Rows are points. Each table stands for the endless flat space through its points: a line for two points, a plane for three, and so on. Write the one point that lies in both, or say that there is none.

First (2 x 3):
[[-1.4  0.8 -0.2]
 [-3.4  3.3  2.8]]
Second:
[[-4.0  2.9  0.2]
 [-0.5  1.4  3.7]]
They share: [-2.6  2.3  1.6]

First:
[[ 1.0  1.9 -0.9  2.3  1.3  2.8]
 [-0.7  2.0 -1.2  2.5  3.9  1.0]
 [ 1.6  1.7 -0.5  2.1  0.1  3.4]]
Second:
[[ 0.1  3.0 -0.5  1.8  2.3  1.5]
 [ 1.6  0.5 -2.0  3.3  1.3  4.0]]
They share: [ 0.7  2.0 -1.1  2.4  1.9  2.5]

First:
[[ 3.0 -0.3  1.6 -2.9  0.9  2.5  0.2  1.9 -3.1]
 [-0.5 -2.8 -1.9 -0.9  3.9 -1.0 -1.3  2.4 -0.6]]
Second:
[[ 4.2 -1.8  0.8  1.2  0.0  1.4  3.2  0.0 -4.2]
 [ 1.8 -2.1 -2.0 -4.7  1.8 -1.7 -0.7  3.7 -0.4]
 [ 1.8 -1.3 -0.6 -2.0  2.1 -0.6  0.0  2.6 -1.4]
 [ 3.0 -0.9 -1.2 -3.3  1.2 -2.3  0.7  3.5 -0.8]]
They share: [ 0.9 -1.8 -0.5 -1.7  2.7  0.4 -0.7  2.2 -1.6]

First (4 x 12):
[[ 3.7 -1.2 -0.1 -2.7  1.4 -1.8  5.5  1.5  0.0 -1.2  0.5  2.0]
 [ 0.1  2.7  2.3 -1.6 -2.3  0.6  0.8 -1.9  0.0 -3.8 -1.7  1.5]
 [-1.5  2.0 -1.3 -0.7 -4.6  1.2 -1.2  0.1 -1.0 -1.7  0.4  1.7]
 [-2.3  1.5 -2.5 -2.0 -5.1  3.0 -3.6 -1.1 -2.4 -2.2 -0.9  1.9]]
Second, 4 rows:
[[ 1.7 -2.0 -0.3 -2.0 -1.7  3.0  2.2  1.4 -1.8  1.9 -1.0  1.6]
 [-0.6  3.0 -3.4 -0.1 -3.1 -2.4  0.9 -0.8 -0.4 -4.7  1.7  2.8]
 [ 1.0 -2.2  1.0 -2.9 -1.1  1.6  2.1  2.0 -1.2 -1.1 -0.9  0.8]
 [-0.3  2.2 -1.5 -1.3 -1.7 -2.5  0.4 -0.1  1.3 -6.4  0.2  2.5]]
They share: no point

First:
[[-1.2 -0.5 -1.4  2.9 -0.3  2.2  2.3  0.8 -1.3  2.0 -3.9  0.0 -0.1  0.9]
 [-0.7 -1.7  0.9  0.6  2.1  3.8  1.2  3.5 -1.6 -0.5 -1.5 -0.3  3.7 -2.2]
 [-3.4 -1.7 -0.4  0.3  0.1  1.0  1.7  1.4 -2.7 -1.4  0.5  1.0  1.5 -3.3]
 [ 0.0 -0.8  0.6  1.2  1.9  4.7  1.8  4.1 -1.3  1.5 -3.5 -1.5  3.1  0.2]]
Second:
[[-1.2 -3.9 -2.5  2.4  2.1 -0.8 -1.7  0.8 -0.6  2.0 -3.1  0.1  1.5 -0.9]
 [-1.1 -1.8 -0.5  0.9  0.5  2.8  2.7  0.5 -0.5  0.0 -3.6 -0.3  0.9 -1.2]
 [-3.1  0.9 -1.4  3.8 -1.0  0.9 -0.4  2.4 -1.9 -0.1  0.3  1.6  1.0 -0.1]
 [-2.7 -0.2 -1.2  1.2 -1.3  3.2  2.5 -0.3  0.4 -1.7 -0.7  1.0 -1.1 -1.8]]
They share: no point

First, 3 rows:
[[ 4.4  1.1  3.5 -0.4  0.5 -2.0 -1.0  0.5 -1.7  1.5 -2.2  1.5  0.8 -2.3
   1.9 -2.4 -1.6 -1.2  0.7 -1.3]
 [ 1.6  1.1  3.0 -2.2  2.5 -1.0 -2.9 -2.2  0.8  3.1 -0.4 -0.6  3.5  0.9
   0.4 -1.8  0.1 -0.7  2.9 -3.4]
 [ 1.2  3.7  0.7  2.0  3.9 -1.6 -0.2 -1.1  1.9 -1.5 -4.6  1.7 -0.2  2.1
   3.9 -0.6 -3.0  1.6  2.1 -1.1]]
Second:
[[ 4.0  1.0  3.0 -0.9  2.4  0.2 -2.7 -0.3 -1.1  2.7 -2.5 -0.1  4.2 -0.3
   2.6 -1.1 -0.8  0.7 -0.1 -2.9]
 [ 3.0  3.8  1.6 -0.1  3.8 -1.8  0.1 -0.9  2.9  2.9 -1.3  1.5  0.8  0.5
   2.8 -1.5 -4.0 -1.3  2.3 -2.7]
 [ 2.9  3.3  1.8  0.1  4.0 -2.8 -2.2  1.3  2.7  1.2 -3.2  0.8 -0.9  1.5
   2.5 -0.7 -1.8 -0.7  3.2 -2.8]
 [ 3.1  1.8  1.2  2.0  3.3 -2.4 -1.4 -1.6  1.9  1.7 -2.8  3.4  1.2  0.3
   4.0 -1.7 -1.7 -2.2  2.2 -2.5]
 [ 0.1  3.0  2.2 -1.2  2.3 -1.6  0.2 -3.0  1.5  0.7 -0.8  0.2  1.0  1.1
   0.6 -2.1 -2.5  0.2  3.4 -1.5]]
They share: [ 2.0  2.0  2.3 -0.4  2.6 -1.4 -1.6 -1.3  0.7  1.2 -2.2  0.6  1.7  0.7
  1.9 -1.5 -1.3  0.0  2.2 -2.2]

First:
[[ 1.8  1.6 -0.5  0.9  1.7  0.6 -0.6  1.4 -1.4  0.1 -0.5 -0.1  0.9 -0.5
   0.5  1.6 -0.3  1.1  0.4  2.6 -0.5 -0.4  0.7  1.3]
 [ 1.4  2.1 -0.8  1.4  2.1  0.3 -0.5  1.9 -0.9  0.2 -1.0 -0.6  0.5 -0.9
   0.8  1.4 -0.7  1.5  0.2  2.7 -0.4 -0.2  0.8  1.8]]
Second:
[[ 2.1  1.1 -0.2  0.4  0.6  1.0 -0.7  0.9 -1.7 -0.7  0.2  0.5  1.9  0.1
  -0.4  1.4 -0.2  0.1  1.5  3.0 -0.6  0.0  1.2  0.0]
 [ 3.3  0.5 -0.8  0.2  2.0  0.0 -1.7  0.5 -1.5  0.1  0.2 -0.5  1.1  0.7
   0.4  2.8  0.8  1.5  0.7  1.8 -1.8 -0.4  0.8  1.4]
 [ 1.0  1.3 -0.5  0.8 -0.5  1.8 -0.6  0.7 -1.6 -1.0  0.5  1.6  2.9 -0.4
  -0.7  0.0 -1.1 -0.7  2.0  4.0 -0.6  0.7  1.9 -1.4]]
They share: no point

First, 3 rows:
[[-0.8 -0.6 -1.3  3.0 -1.0 -2.7 -2.1  0.7 -0.2  1.2 -3.1  1.1  1.8  1.8
   1.7 -0.8 -0.3  0.2  1.4  2.2  1.4  0.9 -0.8 -0.9]
 [-1.5  0.5 -1.5  4.3 -1.7 -3.2 -1.7  0.6 -0.3  0.1 -4.5  0.6  2.5  0.7
   0.7  0.9  0.5 -1.0  0.2  1.4  1.1  1.6 -2.1 -2.2]
 [-2.2 -1.5 -0.5  3.4 -0.3 -3.5 -0.2  0.4 -0.5  0.7 -3.1  2.4 -0.3 -0.1
   2.9  0.1 -2.1  0.8 -0.1  1.9 -0.9  2.3 -0.5 -2.0]]
Second:
[[ 1.3  1.4 -3.3  3.8  0.0 -1.5 -1.8 -0.6  0.7  3.0 -3.0 -0.9  2.2  1.3
   3.4 -2.6  0.4  2.4  1.8  4.7  0.6  2.4  2.3 -3.7]
 [ 0.1 -3.3 -0.8  3.1 -0.4 -2.7 -0.7 -0.3  1.6  1.4 -5.2  0.8  1.3  3.5
  -0.1  0.9  0.2  1.8  1.8  4.1  2.1  2.6 -0.7  0.9]
 [ 2.1 -1.2 -1.1  4.0 -3.2 -4.3  0.0 -1.6  2.5  0.6 -2.2 -1.1  3.2  0.5
   2.0 -1.6 -2.0  0.4  2.2  5.1  0.0  2.0 -0.9 -0.1]
 [ 0.5 -2.7 -0.2  3.1 -2.4 -4.1 -0.5 -0.5  1.6  0.4 -2.8  0.6  2.1  1.7
   1.1 -0.5 -1.8  0.2  2.0  3.7  0.9  1.4 -1.7  1.3]]
They share: [-0.7 -1.2 -1.1  2.5 -0.6 -2.6 -2.0  0.7 -0.2  1.6 -2.5  1.5  1.2  2.0
  2.3 -1.4 -0.9  0.8  1.7  2.5  1.2  0.8 -0.2 -0.5]

First (3 x 24):
[[-4.6 -4.6  0.6  1.2  2.2 -2.7  1.2  0.1  1.0 -3.5  2.0 -1.5  1.4 -2.4
  -0.8 -3.5 -1.1  0.3 -0.5  0.9 -1.2  0.5  1.2  1.9]
 [-3.3 -3.3  1.1  2.3  2.4 -3.0  2.2  0.6  1.5 -3.2  1.4 -0.4  0.6 -0.7
  -0.2 -2.6 -0.7  0.6  0.9  0.9 -0.2 -0.5  1.2  0.9]
 [ 1.1 -1.0  3.6  3.6  2.7 -1.0  2.3  3.1  3.3 -1.0  2.6  3.0 -0.6  4.3
   0.0  1.2 -0.1 -0.7  3.7  0.9  3.4 -2.0  1.2 -2.0]]
Second, 6 rows:
[[ 0.5 -0.2  4.4  2.7 -0.8 -1.5  4.2  3.6  2.0  0.3  3.5 -1.1  0.7  1.2
  -3.2 -2.5 -0.4  4.6  1.9  1.3 -1.3 -4.2  0.4 -0.2]
 [ 0.1 -4.1  2.4  2.5  1.3 -3.5  3.4  2.3 -2.6 -4.0  2.5 -2.7 -1.4  1.9
  -1.4 -0.7  0.4  1.1  2.1  3.9  0.3 -3.2  0.2 -3.2]
 [-2.4  0.1  2.3  1.4  2.4 -2.5  0.9  0.9  1.5  0.1  3.2  0.6  2.4  0.0
  -2.9 -1.8 -0.9  1.9  3.2  2.9 -0.1 -0.8  2.7  0.7]
 [-0.6 -3.9  2.5  2.5  2.4 -2.0  3.9  2.8  0.9 -2.8  1.1 -0.5 -2.1  3.2
   0.5 -1.8 -0.6 -0.3  0.5  0.0  0.5 -1.6 -0.9 -2.0]
 [ 0.1 -4.7  2.7  4.3  1.2 -2.2  3.7  3.7 -0.8 -4.5  2.1 -2.5 -2.0  2.1
   0.2 -0.1 -0.3 -0.6  1.6  0.7  1.4 -2.9 -1.1 -3.4]
 [-1.3 -4.0  2.3  4.6  1.9 -1.9  2.0  2.9 -0.1 -4.5  2.3 -1.7 -0.7  0.8
  -0.2  0.4 -1.1 -1.6  2.6  0.4  2.1 -1.8 -0.3 -3.1]]
They share: no point

First:
[[-1.1 -1.3 -1.8  3.9  2.0  1.1  1.7 -2.2  1.4 -0.6 -1.7  0.8  1.7  0.0
  -0.5  0.1 -2.4 -0.9  2.0  1.0 -2.9  2.5  1.4  3.2]
 [ 0.7 -2.8 -2.4  2.1  2.0  1.1  1.1 -1.3  0.5 -1.8 -2.6  0.2  2.9  0.9
   0.4  0.7 -1.5 -1.8  2.0  1.6 -1.7  2.8  0.8  2.3]]
Second, 5 rows:
[[ 0.5 -2.6 -0.2  0.6  0.6  2.0  1.5  0.9  2.9 -1.3 -3.2  2.2  0.5  0.0
   1.4  0.2 -0.6  0.7  3.9  0.9 -3.9  2.8 -1.5  0.4]
 [-0.7 -0.5 -3.0 -0.9  0.8 -1.5 -0.5 -1.0  1.0 -1.6 -0.3  1.4  3.1  3.4
  -0.7  0.9 -2.4 -2.3  1.4  3.2 -1.7  5.7  1.0  2.8]
 [-1.0 -1.2 -3.0 -1.4  0.0 -1.1 -1.4 -0.7  2.2 -2.1 -0.8  2.6  1.2  2.9
  -0.8  0.7 -1.0 -0.4  2.6  3.5 -1.9  4.9 -0.9  0.3]
 [ 1.2 -0.5 -2.7  4.3  1.4  2.7  2.2 -3.9  1.2  0.6 -2.2  0.7  1.6  1.3
   0.8  2.5 -2.6 -3.4  4.5  1.4 -0.3  0.9  2.3  4.4]
 [ 1.5  0.4 -1.3  2.4  1.8  1.5  3.3 -1.8  0.4  0.9 -1.5 -0.1  4.1  2.2
   1.5  2.1 -4.2 -4.9  2.7  0.9 -1.7  3.7  3.6  6.9]]
They share: [ 0.1 -2.3 -2.2  2.7  2.0  1.1  1.3 -1.6  0.8 -1.4 -2.3  0.4  2.5  0.6
  0.1  0.5 -1.8 -1.5  2.0  1.4 -2.1  2.7  1.0  2.6]

First (4 x 24):
[[ 0.5 -1.1 -0.4 -2.7 -0.6 -1.9  1.3 -1.0 -1.2  1.6  2.2  3.1  0.6  2.8
  -1.0  1.4  0.4  0.9  4.2 -1.8 -0.1 -0.8  1.9  1.0]
 [-0.9  1.1  1.7 -2.0  2.3  1.1 -1.6 -1.2 -2.4  2.6 -1.8  0.7  0.0 -0.1
  -3.2  2.2  1.5  2.3  0.6  1.0 -0.5  3.1  4.1 -1.8]
 [-1.2  1.5  2.3 -1.5  2.9  1.0  0.6 -0.9 -2.2  2.2 -0.5  1.0  0.9  1.8
  -2.9  1.6  1.0  1.1  0.5 -0.4 -0.5  1.2  4.1 -1.5]
 [-2.8  0.0  2.6 -2.9  1.5  2.1 -2.1 -1.3 -3.8  2.3 -2.1 -0.8 -0.3  0.6
  -3.1  2.9  0.6  2.1  0.1  1.1 -1.0  2.3  2.8 -1.1]]
Second, 4 rows:
[[-1.5 -1.1  2.6 -0.2  0.1  2.6  0.4 -0.4 -2.1 -0.5  1.1 -0.2 -1.9  1.2
  -2.2  1.5  2.1  0.3  1.3  1.4  0.1  1.4  1.3 -2.3]
 [-2.2 -1.4  2.6 -0.3  0.7  0.1 -1.9  1.1 -4.2  1.9  0.5  0.6 -0.9  2.2
  -2.1  3.1  1.6  2.1  2.9  1.7  1.8 -0.7  0.6 -0.9]
 [ 0.8  1.1 -1.2 -4.7  2.5  0.0  0.4 -1.6 -2.4  0.7  0.7  1.0  1.7  1.3
  -3.9  1.0 -0.2  1.7  0.8 -1.8 -1.4  0.3  4.9  0.7]
 [ 0.5  1.0 -0.8 -4.8  1.9  0.5  1.1 -2.3 -1.7  0.7  0.5  1.0  1.5  1.3
  -3.4  0.8 -0.3  1.1  0.6 -2.1 -2.1  1.0  4.8  0.5]]
They share: [-1.4 -0.4  1.4 -2.7  0.7  0.3 -0.1 -1.1 -2.6  1.9  0.1  1.0  0.3  2.0
 -2.1  2.1  0.4  1.3  1.9 -0.5 -0.6  0.5  2.4 -0.1]

First (2 x 24):
[[-2.7  3.1  2.1 -0.8 -1.5 -1.4  2.1 -1.8  0.9  1.5 -0.2 -2.9 -0.9  2.5
  -0.3  1.9 -2.6  0.1  0.7  0.1  1.4  1.0 -0.5  0.3]
 [-3.3  3.7  2.2 -1.0 -2.2 -2.0  2.7 -2.5  0.3  1.3 -0.8 -3.5 -0.9  2.8
  -0.5  1.2 -3.0  0.6  0.1 -0.1  1.6  0.7 -0.3  0.9]]
Second, 4 rows:
[[-0.9  4.2  5.7 -1.5 -1.0 -3.1  4.0 -3.5  2.8  2.4  0.3 -2.0  0.6  2.7
   0.6  2.4 -4.1 -2.8 -1.1 -1.4  0.2  2.3 -3.6  1.3]
 [-3.8  0.9  1.7 -0.4  1.0  0.3  0.6 -0.4  0.0  0.9 -0.3 -4.0  0.4  2.3
  -2.0  2.3 -3.6 -2.1  2.5 -1.2  1.1  1.9  0.2 -0.3]
 [-3.1  1.6 -0.1  1.5 -0.6  0.9 -1.4 -0.5 -1.4  1.2  3.1 -2.0 -0.8 -1.5
   1.2  5.2 -2.3 -0.4  2.9  0.2  0.0 -1.9  2.4 -3.7]
 [-1.3  3.5  2.1  0.8 -1.8 -1.0  0.6 -2.2  0.3  2.1  3.5 -0.7 -0.9 -1.3
   2.8  5.2 -2.4 -0.6  0.9  0.2 -0.5 -1.7  0.2 -2.8]]
They share: no point

First:
[[ 2.8  0.2 -2.5 -3.6  0.4  3.0  1.7 -4.2 -0.9  3.8 -0.2 -1.4  1.4 -0.2
  -2.5  0.4  2.6  0.3  0.0  0.7  1.1  0.3  1.3 -1.1]
 [ 3.9  2.1 -1.3 -2.2  1.4  2.4  0.7 -3.2 -1.1  2.1  0.5 -1.0  0.0 -2.1
  -0.2  2.1  3.5  0.6  2.3  1.0  0.3  0.5  1.3  0.5]
 [ 4.9  1.7 -1.9 -3.6  1.6  3.6  0.5 -4.2 -1.5  2.9 -0.5 -0.2  0.8 -1.1
  -0.4  1.3  4.7  0.0  1.5 -0.2  0.5 -0.9  1.9  0.1]]
Second (5 x 24):
[[ 3.6 -0.2 -1.6 -1.8 -0.3  1.7  0.7 -3.0 -0.6  0.8 -0.2 -2.8  1.0 -1.5
  -2.3  3.1  0.9  0.0  2.9  1.4  1.4  2.1  2.2  1.6]
 [ 3.7  3.1 -1.9 -2.0 -1.0  1.2  1.5 -1.3 -2.0  4.8  0.7 -0.3 -0.7 -2.1
  -1.0  4.4  0.3  0.6 -0.8  2.7  1.3  0.9 -1.9  0.9]
 [ 2.5 -0.5 -3.0 -1.7 -1.5  1.5  2.5 -1.1 -0.8  2.8 -0.8 -2.6  1.4  0.5
  -2.6  4.5 -0.1  0.6  2.5  2.0  2.3  1.4  0.6  3.3]
 [ 4.7  0.2  0.2 -1.7  1.5  2.0 -1.6 -5.5 -0.1 -1.8  0.7 -3.0  0.1 -4.2
  -1.8  1.1  2.5 -0.7  3.5  0.5  0.2  2.9  4.1 -0.8]
 [ 5.7  4.9  1.7 -1.6  2.7  1.7 -3.1 -6.0 -1.2  0.6  2.8  0.0 -3.5 -8.0
   0.5  0.6  3.7 -0.7 -0.5  1.0 -1.2  2.0  0.6 -4.5]]
They share: no point
